Each row is a point. The last column is the point's height on a tilted bowl or saddle (a function of degree 2), plus a little noise. Count its main directions that bend up, bend down and stay straight.

Points (18 x 4):
[[ -45   59   48   84]
 [ -70   -5  -30   20]
 [   2   28   -5   18]
 [ -35   18   -1   21]
 [ -14  -51  -39   23]
 [  36  -73    8   57]
 [  60   27  -25   27]
 [ -45    0   -6   14]
 [-118  -71   33   48]
 [ -41   11   48   46]
 [ -60   -7    0   15]
 [ -78  -64  -41    9]
 [  14  -46    3   23]
 [  -5   14    2   12]
 [   2  -25  -79   66]
 [ -58  -63   35   40]
 [ -27    4  -20   15]
 [ -54   10   82   99]]
Directions: 2 up, 0 down, 1 straight

Points (16 x 4):
[[ -44    3   28    4]
 [ 101  -92 -103  121]
 [   8  111   -3  -23]
 [  12   -4   -1  -12]
 [ -56  -15    3   10]
 [  26  -78  -14  -19]
 [  70  -28   16   -5]
 [  10   17   63   -5]
 [   3   49  -42  -18]
 [  11   22  -20  -10]
 [ -18   -3   25  -10]
 [  30   39   58    4]
 [  -2   -8  -29   -5]
 [ -14  -31  -11   -9]
 [  45   32   31    0]
 [ -71   27  -45   15]]
Directions: 2 up, 1 down, 0 straight

Points (23 x 5):
[[  51  -86   26   25    2]
 [  33    4  -18   16   -7]
 [ -42   24  100   64  -22]
 [  73   58  -28  -19  -71]
 [  53  -12   13  -13   19]
 [  13  -40  -29  -41   14]
 [  -1   13   14  -62   11]
 [  67  -46  -33  -22  -34]
 [  52  -46   -3  -23    8]
 [  27    6   43   29   35]
 [ -61   -9  107    7 -121]
 [   2   -8   24   12    8]
 [ -25   -7  -88   55   40]
 [ -19   36   19    4  -17]
 [  75   14   13  -64   33]
 [ -24  -26   43   82   40]
 [  35   61  -23    3  -42]
 [  12   -7  -80  -21   -2]
 [ -31  -43  -36   48    3]
 [  86   13   -1  -20   -5]
 [  52  -65  -14  -72   40]
 [ -91  -51  -61   22   57]
 [  24   43  -14   21  -12]]
Directions: 2 up, 2 down, 0 straight

Points (23 x 5):
[[ -4 -57 -22  66  61]
 [-68 -46  19 103 113]
 [ 15  43   1   4  11]
 [-26 -34   9 -64   5]
 [-36 -74  12 -25   1]
 [ 36  65 -39 -71  49]
 [ 40  54 -63  53   6]
 [ 34  73  32 -52  48]
 [ 19  10  51   3  14]
 [ 37  -4  29 -57  31]
 [ 10 -31 -23   9  30]
 [-31  70  10 -35  11]
 [ 13 -27  -5  -9  20]
 [  8 -16 -61 -39  52]
 [-99  76  30 -44   0]
 [ 28 -55 -46  21  56]
 [ 26  -4  55  27   8]
 [-70 -21   5  76  80]
 [ 38  17   0 -44  33]
 [-34  69  12  54  31]
 [-53  -8  27  13  19]
 [-11  48  96 -72  69]
 [-11 -45  19   4  10]]
Directions: 2 up, 2 down, 0 straight
